Each row of a before or after table is a point. The points were changed in one or more steps. Then noise was added and the rows were shuffled. The steps act on how far a point lies along the listed directions, d1 being the first. What was done? A step turns or swaps two directions, mirrors them in a line or flattens them onto one, adds a multiple of one to another, or multiplies one. Angles are multiples of 10 degrees, from the lower direction toward the higher: turns from -170 to 170, lines from 10 to 170 but not 90. Use the fewest steps. Two steps may share a direction if one is a turn and the other turns, adds or multiplies; they go together, in the order done. Otherwise the lowest direction goes first.
In the rows, 128 means zero.

Directions:
(1): [160 103 170]
(2): [ 84 133 165]
(3): [108  76 112]
Before (11 x 3):
[[ 82 105 120]
 [178  88  49]
 [ 84 126 133]
 [111 110 112]
 [115 101 102]
 [ 94 129 130]
 [103 131 134]
 [155  82 191]
 [206  76 179]
 [109 134 120]
 [ 93 136 131]]
After:
[[ 70 119 191]
 [101 104 224]
 [128 131 106]
 [133 113 117]
 [129 115 113]
 [112 138 109]
 [120 136  97]
 [106 126  90]
 [104 140  89]
 [114 142  99]
 [196  74 155]]
Steps: turn d1 and d2 by 70 degrees; multiply d3 by 0.4

Directions:
(1): [131 107 100 185]
(2): [155  72 124 104]
(3): [ 83 119  85 106]
Before (11 x 4):
[[111 150 116 129]
 [160 120 136 171]
 [143 155 153 169]
 [106 147 114 157]
 [118 181 147  68]
 [109 136 109 158]
 [132  81 112 109]
 [115 135 121 146]
 [130 126 111 161]
 [134 120 131 134]
 [123 163 119 151]]
After:
[[150 124 133 184]
 [110 163 124 178]
 [119 123 118 137]
 [151 149 131 165]
 [152 134 144 134]
 [105 132  82 196]
 [122  83 103 112]
 [137 113  99 192]
 [147 192 200   8]
 [139 121 129 162]
 [148 112 122 188]]
Steps: multiply d1 by 2; mirror d2 and d3 in the line at 30 degrees

Directions:
(1): [102 165 179 124 118 172]
(2): [ 88  86 129 148  73 129]
(3): [105 175 116 103  99  79]
(4): [ 92 115 164 148 171  87]
Before:
[[157  73 118 143 128 168]
 [102 169 147 122  83 153]
 [109 117 138 129 129 125]
 [110 140 170 126  90 182]
 [ 86 111 168 140 110 141]
 [121 115 128 133  79 175]
 [113 130 157 134 113 153]
 [107 129 140 126 106 178]
 [ 93 107 150 153 125 145]
 [155 107 145 139 188 150]
 [135 127 136 133 142 152]]
After (11 x 6):
[[100 117 150 132 137 121]
 [117 129 140 125  99 205]
 [113 128 164 136 115 164]
 [101 196 139 106  59 152]
 [145 110 135 139 150 164]
 [184  42 123 156 137 224]
 [169  61 150 163 225 164]
 [ 70 113 195 148 124 145]
 [138 123 125 127  60 218]
 [118 143 171 123  82 208]
 [ 83  98 175 166 144 156]]
Steps: add 0.5 times d2 to d1; multiply d3 by 2; multiply d4 by 2

Directions:
(1): [109 186 170  97 147 108 124 169]
(2): [115 166 115 116  80 157 189 114]
(3): [149  91 123  61 160 144 162 142]
(4): [183 153 148 107 126  99 123  68]
Before (11 x 8):
[[101 157 107 151  67 203 205  99]
 [131 207 140 103 121 117 128 136]
 [106 131 127 139 134 138 128 170]
 [ 89  92 133 141 168 149 123 181]
 [126  46  80 175 122 135 101  93]
 [110 129 101 144 113 130 138 146]
 [ 92 139 141 126 155 129 122 200]
 [152  47  87 156 117 129 123  94]
 [108  87 124  69 167 145 150 206]
 [146  32  82 131 126 159 152  94]
 [134  68 106 143 148 135 132 118]]
After (11 x 8):
[[131  82 115 133 141 178 148 130]
 [184 140 150  41 153 105 146 121]
 [131 129 130 108 142 127 141 153]
 [126 152 143  88 153 122 136 165]
 [155  43  82 123 117 147 154 104]
 [107 204 136 149 127 106  89 139]
 [125  20  70 114 128 169 155 108]
 [136 106 142  87 172 148 165 134]
 [156  72 109 119 149 140 153 102]
 [123 111 103 111 134 129 141 145]
 [168  34  92  99 131 152 165  72]]
Steps: add 0.5 times d1 to d4; turn d3 and d4 by 70 degrees; multiply d2 by 0

Directions:
(1): [128 173 153 131  74 172 134  78 134]
(2): [136  92 101 164 142 179  78 114 162]
Before:
[[114 132 128 100 146 103 132 158 111]
 [134 104 107 136 163 123 132 157 141]
 [108 121 132 154 133 149 112 118 157]
 [130  98 105 139 142 143 110 125 137]
 [128  91 110 117 178 103 105 160 117]
 [125  92  94 122 184 112 143 184 134]
 [131 129 120 166 127 166 111 111 153]
 [119 100 136 126 168  78 150 163 118]
 [119 128 138 130 119 133 132 123 118]
 [122 138 123 176  82 249  72  44 179]
 [136  98 131 123 161  92 151 167 119]
 [117 154 146 130 106 117 149 140 124]
 [129 131 147 125 126 138 123 124 130]]
After, 13 rows:
[[105 123 134 152 132 148 112 119 153]
 [127  78 123 144 173 104 126 158 136]
 [118 132 135 126 116 129 134 124 115]
 [119 161 151 123 105 109 156 143 121]
 [122 136 124 158 129 156 124 115 145]
 [127 133 152 119 124 132 121 125 120]
 [138  83 118 137 169 112 128 157 135]
 [133  93  99 142 141 148 106 120 142]
 [141  87  95 152 169 138 113 154 149]
 [132  69  91 137 185 126  77 154 132]
 [114 120 121 107 153 121 119 154 125]
 [128  68  79 142 195 148 116 173 154]
 [119 171 150 142  71 206 117  59 151]]
Steps: add -0.7 times d1 to d2

Directions:
(1): [189 104 146 156 114 158 178 124  73 141 126]
(2): [130  34 132 136 124 107 126 119 153  85 144]
(3): [161 131 128  84  57  75 138 146 144 155 135]
(4): [192 153 163 155 150 133  99 141 179 122 167]
Before (11 x 11):
[[109 136 125 122 159 140 109 133 148 105 143]
 [206 140 164 158 139 139 116 142 130 138 124]
 [171 166 119 211 180 237 184  77  14 140 114]
 [127 120 115 128 101 102 100 143 158 145 134]
 [161  52 143 172 110 130 136 117 152 105 136]
 [181 216 137 164 167 189 141 118  97 137 134]
 [178 100 166 143  94 145 153 144  99 142 151]
 [159  98 110 104  90  93 140 144 138 140 134]
 [140 140 136 117  83 104 127 132 143 143 124]
 [188  52 148 162 101 123 159 118 129 123 145]
 [120 124 109 127 114  91 102 132 162 119 152]]
After:
[[ 71 153 111 103 131 103  83 134 136 132  86]
 [101 194 135 102 103 120 106 155 141 161 139]
 [ 30 159  73 111 152 161 140  99  79 111  82]
 [129 173 141 153 135 120  73 132 203 125 136]
 [136 127 136 113  69  94 134 132 142 141 119]
 [171 141 116  95  85  87 123 158 158 154 148]
 [146  95 118 130  90 100 113 141 149 141 141]
 [148  93 119 132 101  94 123 127 148 114 154]
 [ 36 245  77 167 215 222 123  72  46 142  84]
 [126 205 129 120 124 109  88 134 192 159 145]
 [116  93 129 131 155 146 129 125 128  92 141]]
Steps: turn d2 and d4 by 110 degrees; turn d1 and d2 by -110 degrees; multiply d3 by 1.3

Directions:
(1): [160 115 140  96 198 139  76 135 177 134 158 126]
(2): [136 116 151 132 101 103  73  83 146 158  65 160]
(3): [176 182 177 145 112 149 148 177 145 161 122 151]
(4): [ 64 103 161 175 122 139 123 139 163 176 152  98]
(5): [ 83 151  95  94 148 191 135 142 146 143  71 137]
(6): [152  71 121  80  79 157 114 160  98 168 138 113]
Before (12 x 12):
[[132 165 160 166 153 133 124 109 150 106 157 131]
 [157 117 161 144 104 109 115 144 132 161 150 118]
 [128 117 153 157 124 107 131 120 137 148 122 132]
 [174 134 135 147  88 138 131 179 145 177 154 114]
 [102 129  85 128  73 160 192 108  67 111  79 128]
 [143 140 125 163 124 118 127 132 124 128 131 144]
 [186 111 165 109  95 123 116 153 124 154 150 126]
 [ 90 124  86  89  64 126 138 100  77 108  37 174]
 [154 163 124 131 183 112 118 137 164 108 133 158]
 [111 127 119 126   7 125 161 102  50 146  17 158]
 [131 112 135 135 154 101 106 120 126 116 169 103]
 [176 143 142 151 128  89 144 121  99 109 160 143]]
After:
[[156 154 103  89 131 172 130 120 104  94 128 133]
 [105 142 101 135 110 179 134 169 163 182 108 110]
 [111 128 205 191  80  77  69  62 159 179  34 166]
 [ 77 136 134 126 154 166 128 147 170 156 113 109]
 [128 125 166 197  72  91 144  67 110 142  85 151]
 [132 136 100 129 134 140 119 133 123 128 106 147]
 [127 124 195 186 102  44  87  74 151 128 102 175]
 [ 92 151  91 119 160 147 142 112 122 117  90 144]
 [157 164 101 110 174 128 143 157 131  97 144 155]
 [ 97 120 114 106 136 160 117 151 144 165 108 113]
 [136 106 120 102 136 138 117 129 128 149 101 130]
 [106 115  94 102 149 134 123 132 105 111 139 101]]
Steps: turn d1 and d2 by -50 degrees; mirror d3 and d5 in the line at 20 degrees; swap d4 and d6

Directions:
(1): [111 107 127  97 150 179 188  95 109 153 143 184 121  84]
(2): [ 98 120 159 101 150  96 105 201 146 169 101 155  93  95]
(3): [143 202 139 161  64 143 134 121 138 170 136 150  84 121]
Before (12 x 14):
[[155 132  88 166 111 132 135  87 117  46 143  68 171 198]
 [102 133 157 112 129 166 159 137 136 167 127 194  79  91]
 [130  88  99 117 137  92  92 161 138  77 124  89 140 153]
 [147 192 146 154  32 163 146  73 115 163 126 163 120 123]
 [125  82  87 109 172 132 140  93  94  73 156 112 179 158]
 [124  59 128  99 164 140 131 115 107 108 151 118 160 124]
 [110 148 157 136 146  75  80 194 151 145 108 132  83 139]
 [116  90 110 148 168 100 102 138 134  72 118  75 178 165]
 [117 164 125 153  88 162 126  92 112 131 154 125 127 147]
 [137  80 140 126 162 122 121  99 117  99 127  86 174 142]
 [145 135 123 119 125 186 141  89  94 103 167 149 133 124]
 [138 179 139 142  97 190 195  77 108 189 156 177 122  82]]
After:
[[140 155 144 139  83 156 138 112 122 166 158 147 101 113]
 [106  58 123  95 185 173 167  93 114  90 137 151 150 123]
 [ 87  48 148  62 223 137 163 153 106 154 120 163 166  65]
 [124 197 132 140  82 130 132 144 127 181 145 170  73 118]
 [155 183 105 165  53 119 106 133 146 118 142 108  95 153]
 [150 134 108 166 135 117 113  87 120  69 144  86 151 190]
 [114 194 155 150  84  88  99 215 161 164 102 139  62 130]
 [ 76 107 147 105 153 122 100 168 122 142 124 138 122 119]
 [136 214 133 201  61 120 110 136 155 149 126 114  97 147]
 [146 178 169 161  84 130 121 121 138 173 126 127 100 122]
 [ 84  47 161  62 175  97 108 168 115 132  82 152 163 101]
 [113 121 153  89 152 152 117 164 111 144 140 175 102  90]]
Steps: add 0.3 times d1 to d3; turn d2 and d3 by -160 degrees
